Each row of a before or after table is a point. One or more steps were done to the points. Then noise was added and the rows were shuffled. The steps act on how far a point lies along the listed directions, d1 being the first. Write out the steps. A step turns or swaps two directions, mirrors them in a line or flattens them onto one, adds a multiple of one to another, or multiplies one. Angles are multiples of 10 degrees, from the lower direction toward the higher: turns from -170 to 170, lines from 10 to 170 but not 90. Use the fewest steps. Two steps may share a direction if one is a turn and the other turns, adds or multiplies; they go together, in the order done. Otherwise the lowest direction goes first.

Directions:
(1): [-11 -32 -36]
(2): [ -9  38 -30]
(3): [ 47   0 -14]
Before:
[[-26 -27  24]
 [  4  -7  33]
 [  9  16  30]
 [ 19  10 -31]
 [ -2  19  88]
 [ 15  57  44]
 [-20  24   0]
 [ 18  40  -8]
 [ 21   3   0]
 [ 80   4   5]
 [ 46 -32  28]]
After (11 x 3):
[[-69  37   3]
 [-18   8   4]
 [ 34  10 -24]
 [  6  17   4]
 [-22 -13  30]
 [-27  46 -31]
 [  2   6  33]
 [ 16 -20  19]
 [ 12  20 -11]
 [ 39  38  -5]
 [-31 -13  13]]
Steps: multiply d1 by 0.4; turn d2 and d3 by -160 degrees

Directions:
(1): [-21  48   9  37  -2  26]
(2): [ 18  -8  55  19 -29 -18]
Before:
[[ 15  10  61  32  -1 -13]
 [ 33 -23  30  27 -33   4]
 [-23  35   8  23  12  17]
 [  6 -24 -38 -32  21 -17]
 [  7  -9   2 -22  -5 -15]
 [-25  50  15  50   3  48]
 [  3  -4 -23 -32  -1  27]
 [ 23 -53  34  -1 -11 -36]
 [-21 -14 -76 -39  47  20]]
After:
[[ 19 -74 -29 -59  21 -25]
 [  8 -11  45   9  -8 -19]
 [ 14 -17  -9 -38  -8  14]
 [ 24 -22  73  26 -32  -9]
 [-10  15 -21 -14   7   4]
 [ -1  26  -9  44 -12  44]
 [ -9  41  35  42  16  14]
 [  3 -18 -46 -31  27 -14]
 [-38  29 -37  25  33  28]]
Steps: swap d1 and d2

Directions:
(1): [ 26 -36 -43 -44 -30  -3  11  21 -32  10  25]
(2): [ -7  -7  60  14 -33  16  25  -5 -39 -13  37]
(3): [ 18  10 -38  70 -27 -11 -20 -16 -22   9  11]
(4): [-31  61 -29 -14  11  31  -6  20 -19 -17  33]
(5): [-20 -24  -4   2 -19  -6 -38  19 -10 -71 -25]
Before (13 x 11):
[[  8 -36  95  23  -8  -8  17 -12  -9  -7  -7]
 [-23  34  15  12  16  21  12 -11  -6  17  10]
 [ -5   3  14  19 -19  -2  -8  -1 -25   6  23]
 [  4   4 -41 -17 -13  11 -16  29 -42 -47   9]
 [-16  20 -23  17   2   9 -38  16   0 -25   6]
 [ -5 -21 -25  23 -37 -10 -24   2   9 -30   2]
 [ -4  61  46  35 -18  33  22 -11 -40   8  58]
 [  5 -34  80 -26   3 -19  52 -15  -8  11  27]
 [-10  28  -2  43  11  -3  -3   0  -3  14  12]
 [ -5  77 -33  46  30  15  -7 -14   2  34   6]
 [-19  26  17  69   4  -2 -27 -16  -7 -50 -18]
 [ 27 -37 -42  44 -36 -22 -36  11 -36 -33 -19]
 [ 25 -51  -5 -31   8 -15   6   5   3  -2 -12]]
After:
[[-23  43  11  67   7   7 -24 -12 -11 -43  -8]
 [ 18 -51  -9 -33   5 -12  -3  11  -1 -20 -14]
 [ -1 -36  89  22 -13  -8   1  -4 -16 -32 -12]
 [  9  51  56  39 -17  25  33 -21 -32  30  54]
 [ -4   5  16  19 -18  -2  -8  -3 -23   9  23]
 [  4  28 -46 -20  -5  20  -7  27 -43 -27  24]
 [-15  -5 -32  20 -34  -3 -26   7   6 -33  11]
 [ 11  61 -21  49  30   4   3 -25  10  55   3]
 [  3 -47  81 -23  -4 -23  42  -9 -10  -7  17]
 [ 13 -15 -54  39 -32 -12 -41  20 -46 -42  -8]
 [-14  36 -25  15   8  15 -28  14   0 -11  17]
 [-15  23  21  14  16  15  18 -17  -1  28   6]
 [ -3  21   3  43  10  -6   0  -5  -1  20  10]]
Steps: turn d4 and d5 by -30 degrees
